Each point is reached from the start by the listed moves, each made 0, 1 or 2 times, or once backwards (-1), plus a little noise. Is the number of moves made odd or even? Then give how often each move was made.
(in the rows, 128 means zero)

Moves:
(1): [115 145 127 187 103]
(2): [173 125 145 118 135]
(3): [136 163 106 130 140]
Start: [124 133  99 145 101]
Points:
[112 191  37 100 147] => even (-1, -1, 2)
[143 165 115 249  56] => odd (2, 1, 0)
[137 203  53 146 125] => even (0, 0, 2)
[164 180  91 195  96] => odd (1, 1, 1)

Moves:
(1): [121 123 126 135 122 133 137 107 132]
(2): [128 139 137 128 138 138 137 123 125]
(3): [131 125 141 142 131 127 129 128 139]
(4): [133 124 126 114 138 132 126 123 130]
(5): [132 124 140 127 119 135 118 121 112]
(6): [130 127 143 124 139 101 142 128 125]
(7): [121 140 146 117 124 122 121 124 141]
(8): [116 135 121 137 150 132 114 126 134]
(9): [139 134 122 125 126 121 120 127 129]
Start: [147 143 130 116 148 116 127 136 137]
Points:
[179 147 203  69 163  98 135 131 130] => odd (-1, 1, 1, 2, 1, 1, 1, -1, 0)
[131 137 162 180 199 105 115 156 133] => even (-1, 0, 2, -1, 1, 1, -1, 2, -1)
[167 136 204 100 175  70 138  93 158] => even (1, 0, 2, 2, 1, 2, 1, 0, 1)
[154 137 139 110 196  99 127 102 159] => odd (1, 0, 1, 2, 0, 1, 0, 1, 1)
[142 195 175 125 249  95 118 140 188] => even (-1, 2, 2, 1, -1, 1, 1, 2, 1)
[143 158 145  88 226  95 123  92 118] => odd (1, 1, -1, 2, 1, 2, 0, 2, 1)
[143 159  85 116 160  88  97 174 146] => odd (-1, -1, -1, -1, -1, 0, 0, 1, 1)

Moves:
(1): [120 129 132 127 127 130 136 141 120 136 123 120 124 139 129 131 146 114
 121 137]
(2): [133 143 147 112 137 122 125 124 118 131 136 131 124 130 123 126 105 134
 122 155]
(3): [121 133 135 123 135 132 114 112 121 134 134 129 124 146 141 147 118 130
 127 132]
(4): [115 127 134 143 112 132 112 127 108 133 127 125 120 133 134 123 131 121
 105 119]
(5): [123 128 131 131 139 134 131 133 141 119 148 125 118 127 119 130 127 121
 132 120]
(6): [122 127 142 123 117 126 134 122 137 121 118 132 119 137 117 128 129 126
 129 143]
(7): [125 105 118 109 115 124 139 133 119 121 135 134 123 119 117 128 127 115
 126 127]
(8): [132 120 130 126 115 124 129 139 130 135 145 129 116 111 136 120 142 136
 126 127]
(9): [126 127 129 133 120 140 129 124 123 136 137 137 121 130 133 125 125 138
 131 135]
(10): [120 100 129 135 122 123 130 140 128 121 119 120 138 124 150 125 118 127
 128 135]
(11): [138 127 126 129 118 120 122 131 122 114 117 128 121 127 120 130 124 136
 141 123]
(12): [121 138 126 139 134 119 117 126 127 134 117 132 127 128 117 144 131 112
 131 116]
(13): [145 118 128 128 133 141 120 136 129 128 123 117 132 118 140 151 132 123
 127 127]
(14): [112 128 124 135 129 136 118 127 147 108 121 132 123 121 144 136 111 129
 136 130]
(15): [140 137 134 139 125 133 134 129 137 132 134 127 129 133 142 126 133 125
 126 127]
(16): [153 129 112 130 113 118 119 131 122 135 131 125 137 132 121 142 114 142
 122 136]
(17): [119 127 120 109 146 126 103 132 132 129 140 133 133 134 136 114 122 119
 117 121]
(18): [117 136 128 135 121 144 129 131 132 126 125 141 130 133 131 133 126 137
 131 119]
Start: [134 131 137 140 121 131 125 132 126 125 116 136 131 136 130 133 131 125
 127 123]
Points:
[118 173 190 163  95 169  97  98 174 137 144 161  93 167 191 162  70 174
 124 213] => odd (0, 1, 1, 0, 0, 2, -1, 1, 2, 0, -1, 0, 0, 2, 1, 1, 0, 0)
[ 38  95 249 192  61 181 147 171 112 133 134 104  65 193 198 138 194 112
  79 139] => even (2, 0, 2, 2, 2, 2, -1, 2, -1, 2, 0, -1, 0, -1, 0, -1, -1, 2)
[197 178 142 117  95 100 142  94 112 104 109 178 103 163   7 224  80 122
 180 123] => odd (-1, 1, 1, -1, 1, 1, 2, -1, 0, -1, 2, 2, 0, -1, 1, 1, -1, 1)
[ 96  84 167 101 120 139  74 156 162  75 146 135  72 121 154 107 140  63
 104 114] => even (0, 0, 0, 1, 1, 2, 1, 1, 0, 0, 1, 0, 1, 1, 1, -1, 2, -1)
[101  93 143 133  97 150  84 152 199  44  88 184 135 150 184 118  55 165
 177 133] => odd (-1, 0, 0, -1, 0, 2, 0, 0, 1, 2, 2, 0, 0, 1, 1, 0, 2, 2)
